Rows are points. Any point is a mix of the corners, with weights that add up to 1. It lies inside the corners' shape when no weight is negative. Say inside or outside, and name the corners with a negative weight.
In the rows, 128 means zero.

Corners:
(1): [ 73 110 163]
(2): [ 95 151 137]
(3): [183 117  73]
(4): [221 138 140]
Points:
[207 136 136] -> inside
[178 119  81] -> inside
[121 126 159] -> outside (3)
[206 136 139] -> inside

Corners:
(1): [184  98 154 122 233 170]
(2): [164 154  87 204 136 108]
(3): [135 177  91 209 156  15]
(4): [157 161 115  89 101 136]
(5): [103 199 137 167 112 110]
(6): [177  45 214  85 132 189]
(7): [ 61  77 150 129 134 135]
Points:
[129 138 121 167 157  88] -> inside
[218 100 139 132 187 151] -> outside (5, 7)
[165 157 124 166 146  80] -> outside (7)
[129 106 138 120 134 130] -> outside (5)
[126 108 152 117 127 142] -> inside

Corners:
(1): [200  98 179 175 176  97 102 118 156 133 187]
(2): [197 109  85 164 142 122  79  94  85 184  81]
(3): [126 155  91 188 190  62 145 124 188  44  74]
(4): [ 84 200  98 105  53 204 157 102 184 165 132]
(5): [ 99 106  68 215 135 166  69 141  53  75  78]
(6): [195 150 106 177  80  54 116 125 143 146 167]
(7): [100 146 161 150  79 185 188 127  40 149 112]
(8): [164  87 103  81  65 180 124 168 160 151 108]
(9): [100 130 181  51 100 156  81 175 142  43 138]
(10): [176 178 141 200  74 115  46 139 117  51  60]
(11): [211 215  68 187  69 189 147 120  41 118  78]
(12): [126 148 130 198 186 109 133 181  67 181 131]
Points:
[153 143  95 163  98 162 116 136  92 119  98] -> inside
[169 110 105 169 159 120  51 156 108  76  87] -> outside (4, 6, 7)
[145 159  94 186 125 130 102 124  79 115  77] -> outside (1, 8)
[141 151 133 154 101 133 124 137 123 109 128] -> outside (2)
[175 110 131 154 129 143 124 158  58 170 153] -> outside (3, 4, 10)
[131 149 101 164 131 121 118 133 128  90  88] -> outside (1)
[121 140 108 136  88 130 113 141 144 122 103] -> outside (1, 11)

Corners:
(1): [159  78 106 173 146 224  78  77  88 133 140 161 123 135]
(2): [101  57  78 139 124 115 172 198 122 151 144 154  66 143]
(3): [191  90 222 120  98  38 143  72 154  72 156 178  94 124]
(4): [115 110 167  91 150 162 109 144 138 160 178 144 109 176]
(5): [138  99 193  83  39  90 177 211 193 128 209  91  81  72]
(6): [ 78 186 137 127 184 143 103 139  11  80 103  84 202 201]
(7): [128 148 188 185 119 115 122 192 137 113 195 194 177  93]
(8): [122  93 179  92  60 217 144 210  73 120 153 162  32 132]
(9): [ 51  83 140  90 137 150  80  80  99 196 109 200 106 133]
(10): [159 150 128  77 167 119 153 193 136  36  97 141 122 118]
(11): [166 184 168  78 124  58 115 111 149 147 148 101  41  93]
(12): [145  82 159 120 190 140 153  96  51  62 177 160  90  95]
(13): [178 187 163  29  88 157 169 136  68 177 118 108 121 121]
(14): [ 98 249 134 123 121 164 186 132 162 102 151  77 143 159]
(15): [156  83  79 125  94 170 105 155  79  73 208 209 101 134]
Points:
[151 114 157 123 108 129 141 140 106 115 187 137  91 125] -> outside (9, 10)
[117 135 138 109 139 138 119 138  85 106 137 140 129 146] -> inside
[131 119 148 106 123 122 143 148 111 108 155 150 100 126] -> outside (1)
[129 133 146 111 110 145 123 143 125 134 147 148 114 133] -> outside (12)
[109 110 145 164 156 138 117  85 122 137 164 141 130 134] -> outside (8, 10, 13, 15)
[130 154 174  88 112 148 169 216 127 115 168 101  83 132] -> outside (1, 3, 9, 15)
[128 159 193 119  92 155 104  87  57 127 167 119 127 115] -> outside (2, 4, 10)

Corners:
(1): [154 128 136 124 105 103 124 114 132 128 146 102 148 123 147 138 105 109
  99 117]
(2): [155 139 132 132 115 104 136 142 145 118 106 127 107 156 140 146 166 149
 128 110]
(3): [119 129 110  80 136 123 110 131 121 154  96 132 153 124 128 159 168 140
 123 138]
(4): [ 94 134 119 114 155 132 122 149 129 137 168 133  97 119 138 125 121 162
 102 116]
(5): [161 138 115 112 149  99 143 145 148 152 102 114 138 125 113 143 109 134
 139 149]
(6): [153 127  70 114 168 134  86 116 112 120 154 123 136 156 111 137 116 145
 138 117]
(7): [155 133  92 134 110 136 132 115 117 117 129 122 132 109 113 162 137 141
 131 139]
(8): [104  75 130 117 108 112 127 143 103 108 141 125 142 134 147 152 101  46
 147 155]
(9): [147 127 142 122 157 123  99 135 112 171 138 169  80 108 147 158 145 159
 137 119]
(10): [161 145 129  81  98 104 143  88 146 130 113 137 140 143 136 142 190 157
 137 161]
(11): [132 106 143 126 136 117 118 146 105 107 109 111 152 134 113 146 124 129
 131 159]
(12): [128 153 139 131 126 105 134 101 126 141 104 130 127 138 137 150 108 155
 137 121]
(13): [142 105 122 135 149 114 115 111 117 109 112 143 138 126 138 119 117  66
 123 143]
(14): [144   7 132 116 162  93 144 147 100 195 101 164 151 154 126 147 123 136
 110 117]
(15): [138 159 138 105 116 104 123 133 190 122 137 149 112 160 103 156 146 149
 116 111]
(16): [114 147 145 129 102 105 132 147 149 136 123 106 124 124  99 127 176 159
 144 102]
(17): [132 141 132 152 132 228 102 135 116 111 200 130 105 150 149 145 112 136
 118 112]
(18): [131 111 141 129 111 132 115 132 192 111 126 121 129 131 147 135 133 151
 133 115]
(19): [139 139 120  70 159 138 138  86 114 106 103 115 108 112 135 140 123 127
 139 111]
(20): [156 129 120 113 104 177 101 129 104 105 105 122 127 131 138 104 104 150
 127 117]
(21): [160 124 134 130 144 107 141 140 112 129 154 159 150 128 154 158 125 122
 145 117]
Points:
[138 120 125 114 130 125 122 133 130 127 130 129 127 134 127 140 134 135
 126 123] -> outside (12)
[134 127 107 112 125 142 130  98  90 114 134 126 133 140 139 126 135 112
 122 108] -> outside (5, 9, 11, 15, 18)
[126 104 135 127 135 127 124 136 104 135 128 126 138 112 143 144 105 109
 127 128] -> outside (2, 6, 10, 15)
[140 130 121 105 132 104 129 126 123 136 115 132 131 131 124 145 137 133
 127 131] -> outside (17, 18)
[139 119 125 117 133 123 124 128 127 132 126 130 134 130 128 141 126 134
 130 130] -> outside (2)
[139 119 123 119 130 125 123 128 131 133 129 134 126 133 134 141 132 138
 129 119] -> outside (11)
[128 110 123 127 134 136 123 143 122 117 127 130 132 137 131 141 116 122
 136 124] -> outside (1, 9, 10)
[137 112 123 125 182 143  84 129 113 134 143 153 110 147 147 135 107 149
 108  91] -> outside (5, 7, 8, 10, 16)
[140 106 116 126 135  88 121 142 120 157 110 135 140 120 134 138 129 132
 133 123] -> outside (10, 11, 15, 17, 19)

Corners:
(1): [155 120 176 132 104 136 190 117 129 118 157 171 108  59 129 116  78 131
 110  76]
(2): [ 87  91 130  85 135 153 159 114 173 123 116 107 139 164 182 107 147  51
 107  94]
(3): [132  69 140 180 148 111  94 135 100 172 136 118 135  95  94 166 149 157
 178  98]
(4): [129  81 100 124  86 159 101 142 230 158 143  96 181  54 133  92 142  94
  75 109]
(5): [ 89  98 100 112  85  94 102 170 186 128 173  83 181 110 147  75 139 114
  60 130]
(6): [118 122 110  40 158 209 144 136 112  79 113 147 142 201 165 139 123 135
  58  69]
(7): [112 145 176  91 189 105  90 107 121 107 108 159 118 112 106 131  76 142
 157  83]
(8): [ 84 166 107 101 132 172 189 108 141 109 129 199 138 172 169 149 102 117
 108  79]
(9): [129 173 135 127 132 129 159 124 123 134 116 160  86  95  97 133 109 127
 116  90]
(10): [118  86 159 172 110 118  29  92 169 142 121 128  86 112  98 164 118 129
 130 133]
(11): [125  65 124 131 154  67  92 116 149 164 102 118 166  86  95 147 126 107
 120 205]
(12): [113 110 135  67 130 190 171 121 164  78 169  91 142 196 124  79 126  87
 106 122]
(13): [112 138  90 108 121 143 154 111 108 103 173 204  74 120 147  88 112 155
 159  97]
(14): [115 149 140 113 116 139 150  90 115 102 125 150 129 169 165  81 185 141
 100 127]
(15): [147 108 135 175 113  83  88 107 152  86  94  84 106  46  66 180 129 137
 179 141]
(16): [ 91  89 141 152 135 147 117 185 138  99  83 142 104  92 105 130 124 149
 154 141]
(17): [117  89 145 107 143  86 109 135 249 142 114  64 114 142 112 168 151 160
 131 175]
(18): [134  67 100  96 105  85 115 160 221  81 168 146 189 120 133 101 191  67
  50 110]
(19): [157 111 156 146 103 112  81 172 137 139 122 126 136 146 127 178 100 129
 160 139]
(20): [136 147 160 203 171 116  91 158 113 129 117 122 101  85 128 135  69 157
 140 112]
(21): [118  99 149 122 116 159 185 106 159 114 103 136 122 184 149  56  91 117
 100  94]
Points:
[119 112 137 129 124 120 122 127 158 125 132 127 127 114 124 121 123 122
 125 118] -> outside (6)
[106  99 116  92 130 118 135 126 176 118 115 118 168 124 129 111 166 109
  86 114] -> outside (1, 10, 12, 13, 19, 20)
[139  76 149  95 140 125 111 114 177 145 124 125 131 128 110 134 114 100
 128 112] -> outside (5, 8, 14, 15, 16, 20)
[121 100 108 121 127 118 114 133 179 132 125  97 156 151 157 132 154 121
 105 137] -> outside (1, 7, 9, 10, 12, 16)
[124  95 125 143 129 112  92 148 165 137 118 125 134  99 110 147 124 136
 131 122] -> outside (1, 2, 12, 14)

Corners:
(1): [130 154  59 166 127 157 161 161 152  97 191 193 150 149 146 120 104 154
 162 139]
(2): [ 92 129  94 160  95 166 179  41 160  99 122 103 205 172  86  93  89 142
 139 182]
(3): [ 99 160 104  61 166 110  75 189 177 144  91 101  95  79 124 166 114 145
 146 174]
(4): [177 123 169 176 102 110  84  56 112 124  80 130 134 113 116 165 113 162
 144 175]
(5): [ 98 103 125 169 121 147 134 168 155 121 109 125  99  85  70  85 171 110
 138  79]
(6): [131 104 122 146  82  40 124 190 123  98  84 168 104  12 129  82  99 133
  96  72]
(7): [144  78 156 153  89 165 132 151  97 138 136 167 137  40 119 130 106 135
  78 111]
(8): [169  68 115 118 139 101 218 126 245 109 158 137 133  47 183 119 110 160
 149 173]
(9): [ 81  90  67 189 148 182 159  27 181 198 101 199 110 142 140 148 142 130
 180 159]
(10): [154 113 103  89  76  72 119 102 189 109 130 139 112  39 119 137 113 158
  93 152]
(11): [151 164 177  93  90 155 119 117 118 196  93 112 138 166 116  98 126  96
  90 117]
(12): [120  69 108 144 107  69  87 129 117 104 102 121 112  97 138 116 166 129
 103 184]
(13): [170  56 178  67 180 151 112  64 206 124 108  64 141 153 138 139 127  87
 166 122]
(14): [147  49  61 176 154 128 234 134 145 144 203 181  51 170 118 121 131 175
 199 117]
(15): [192 154  45 166 156 141 249 108 181 166 108 176 101 157  84 163  73 184
  87  68]
(16): [153 156  47  57 146 135  86 191 197 168  78 149  98  50 165 123 111 176
 107  96]
(17): [115 166  76  82  83 128 192 174 192 190 147 131 202  71 109 124 106 114
  87  81]
(18): [151 153  86 126  41 175 130 107  65 105 174 137 151 113 144 105 132 108
 140 142]
(19): [139 103 157 143  90 114 100  43  94 107  95 168 141  39 126 140 144 159
  84 128]
(20): [216  90 181 103  91  89 163 196 101  78  72 136  84 156  81 158 115 153
 157  91]
(21): [104  39 189 140 155 121 149  68 225 119 112  69  99 163 177 170 135 162
 137 117]
Points:
[165  58  97 150 148 134 184  92 178 112 151 146  97 148 145 143 118 162
 176 153] -> outside (3, 5, 6, 11, 17, 19)
[134 104 115 135 116 113 145 125 158 125 112 135 120 101 130 125 117 145
 121 121] -> inside
[155 112 132  90 105 115 111 138 143 127 130 119 124  95 145 137 129 137
 121 143] -> outside (2, 5, 6, 9, 15)
[154 122 140 110  99 119 121 143 124 138 102 125 109 104 111 132 128 131
 108 101] -> outside (1, 2, 8, 9)
[154 105 129 132 109 150 116 107 137 127 117 144 134  98 122 146 133 131
 117 104] -> outside (2, 3, 6, 8, 11, 14)
[145 113 139 122 115 131 127 105 149 136 110 132 131 106 127 143 132 128
 117 133] -> outside (2, 6, 14, 16)
[150  98 136 118 107 112 120 127 144 102 124 127 118  94 133 125 124 143
 133 142] -> outside (9, 15, 17)
[137 124 111 123 118 131 134 117 153 137 112 129 127 122 117 130 124 134
 133 119] -> outside (7, 8)
[152  92 149 108 123 103 169 134 174 122 109 108 124 110 105 126 115 134
 115 118] -> outside (1, 4, 9, 16, 18)

Corners:
(1): [ 65  80 141 106 167 141  64 129 153  74 102  92 102 146 179 108 103  69
 123 144]
(2): [187  34  81 182 140 132  95  92 197  42 156  73  90 112 205 142  75 121
  96 136]
(3): [186 140  98 119  83 159 167  70  55 147 163 134 122 191  46 141 214  93
 168 112]
(4): [139 126 127 170  66 175 180  88  85 173 127  73 152 132  82 180 180 129
  85 101]
(5): [172 117 199  56  83 137 144  92  72 140 169 164 177 127 128 110 142 193
  98  62]
(6): [165 202 169  87 216 115 123 179 167  11 103  82 182  69 111  83 147 127
 113 160]
(7): [122 218 198  61 165 184 109  97 190  78 140 169 165  48  80  29 137 180
 141 144]
(8): [105 106 104 139 147 103 151  91 172 179  79 118 131 126 187 168  61 110
 114 115]
(9): [ 66 141 108 128 145 110 121 110 199  88 110 160 188 187 202 117 139  93
 148 216]
(10): [107  98 147  77 108 109 146  87 144  84  42 154 122 157 126 160 111  73
  67 184]
(11): [158 144 181 126 170 147 160 181 129  92 166 191 155  84  79  83 153 144
 155 104]
(12): [126 171 156 172 137  83 106 118 216  56 163  76 240  77 127 103 108  74
 129 177]
(13): [113  78 125 145 169 107  89 125 119  62 117 102 118  91 173  71  90  92
 147 206]
(14): [168 129  93 177 119 105 147 100  90 103 162 126 154  99  38 167 195 177
 145  59]
(15): [149 127 114 145  85 157 166  75  68 148 249 134 151 145 108 220 177 152
 184 136]
(16): [ 78  59 113 177  75  90 120 147 185  57 112 114 118 182 157 162  86 115
 181 169]
(17): [132 235 183 112 105 160 119 127  99  84 157 174 118  62 132  79 152  83
 106 125]
(18): [160 133 193 127  92 128 153  53 105 113 233 136 112 203 125 156 182 139
  93 115]
(19): [134 138  95  39  89 146 151 133  91 190 225 218  70 128  80  96 202 146
 115 124]
(20): [108 209 152 140 176 130  44 157 167  59 169 118 182  90 132 102  61 139
  88 164]
(21): [147  89 141 169 123  96  89 131 181 112  86  91 130 116 140 191 143  98
 162 167]
Points:
[150 145 141 122 118 132 142 110 132 111 156 141 146 125 108 134 149 130
 123 125] -> outside (1, 13)
[141 114 130 144 140 120 126 120 139  83 172 104 140 140 128 154 156 118
 107 161] -> outside (3, 5, 7, 8, 16, 17)
[131 130 144 126 124 128 122 114 138  91 140 127 143 121 122 129 139 115
 124 145] -> outside (8)
[130 119 138 117 116 130 140 102 130 113 135 133 138 136 130 134 145 119
 124 138] -> outside (20)
[135 123 143 134 127 125 128 106 128  99 160 125 139 127 131 128 136 122
 131 145] -> inside
[151 146 144 157 136 128 120 119 147  79 136 105 147  94 112 135 126 122
 126 140] -> outside (1, 5, 9, 19)
[132 134 137 126 128 134 122 114 135  80 156 133 144 123 120 114 142 128
 125 139] -> outside (8, 21)
[162 101 146 134 110 115 143  96 126 103 147 120 144 140 133 163 133 127
 134 100] -> outside (4, 7, 9, 13, 19, 20)

Corners:
(1): [124  92 124 163 173  64 107 155 189  84 187 162 162 174 143 164 132 114
  90 186]
(2): [ 90  77 148 121 113  70 224 114  48 193 153  86 170 117 209 117 189 128
 112  97]
(3): [135 153 110 147 108  92  93 132 183 122 242 101 134 118 211  53 113 113
  48  83]
(4): [193 119  97 143 186 130 161 126 120 139 100  60  47  79  77 192 133 143
 146 129]
(5): [ 90 145 124 200 113 100 147 193 117  69 164 103 194 128 184  75 190  74
 110 134]
(6): [ 53 120 115  97  68  71 214 168 164 131 202 135 193  44 140 104 173 130
 104 111]
(7): [128 125 134 139  96  51  98 230 185 102 172 104 119 140 165 151  63 106
 122 151]
(8): [ 90  83 112 161  35 120  92 181 189 190 176 172 243 137 123 119 136  78
 102 148]
(9): [195 149 212  59 185 194 100 193  41 210  94 182  69 157  21 135  66 155
 191  54]
(10): [ 92 117  93 109 120  71 116 146 135 168 211 160 131 119 166  36 197 101
 176 133]
(11): [149 101  91 123 136 146 168  77  99  91 112 105  50 100 146 200 113 128
 190 147]
(12): [ 98 165  95  64 131 126 137 142  64 166 148 125 130 146 153  87 214 198
 122 151]
(13): [137 142 161 122 158  95  69 179 117 111  85 162  56 128 122 152 142 108
  99  79]
(14): [245 101 182  62 175 187 113 186  94 212  10 185  93 162 109 110 158 197
 195  97]
(15): [107 156  75 112 138 121 221 140 112 190 105 137 148 158 177  89 132  88
 130  98]
(16): [ 97 135 115 185  99  60 101 162 167 114 182  89 129 134 149 144 147 149
 142  69]
(17): [ 99  97  77 132 187 125 162  71 108 133  69  84 104 107  83 117  96 190
 178 109]
(18): [202 100 125 126 151 130 142 208  71 118 108 168  17 221  87 127  87 167
 121  73]
(19): [183 154 215 149 168 170 144 173  97 190  82 216  39 206 104  96  94 198
 145 110]
(20): [ 81 134 110  87  85  74 145  99 129  76 159  92 173 157 129  48 180  51
 146  95]
(21): [132 154 100 164  64   7 129 101  68 120 215 149 222  89 194  61 158  74
  90 146]
Points:
[132 124 129 121 131 107 137 155 107 142 128 142 122 144 123 117 138 127
 138 113] -> outside (3)
[157 118 130 112 140 104 154 133 115 154 140 144 112 136 138  95 118 135
 141 109] -> outside (5, 8, 12, 13, 16)
[ 97 124  97 128 108  68 132 170 146 119 161 124 167 127 149  93 174 107
 133 130] -> outside (2, 3, 9, 11, 19)
[130 123 126 124 142 100 147 152 112 135 126 131 112 134 130 122 136 137
 144 118] -> outside (3, 8)
[124 128 118 113 125 110 152 150 103 152 123 132 123 134 133 105 148 130
 148 107] -> outside (1, 3)
[130 124 126 118 132 105 139 140 114 140 152 141 114 136 132 117 123 123
 131 120] -> outside (5, 14, 16)
[152 113 132 138 137 117 133 163 128 145 121 129 122 121 117 152 112 129
 129 104] -> outside (10, 12, 19, 20)
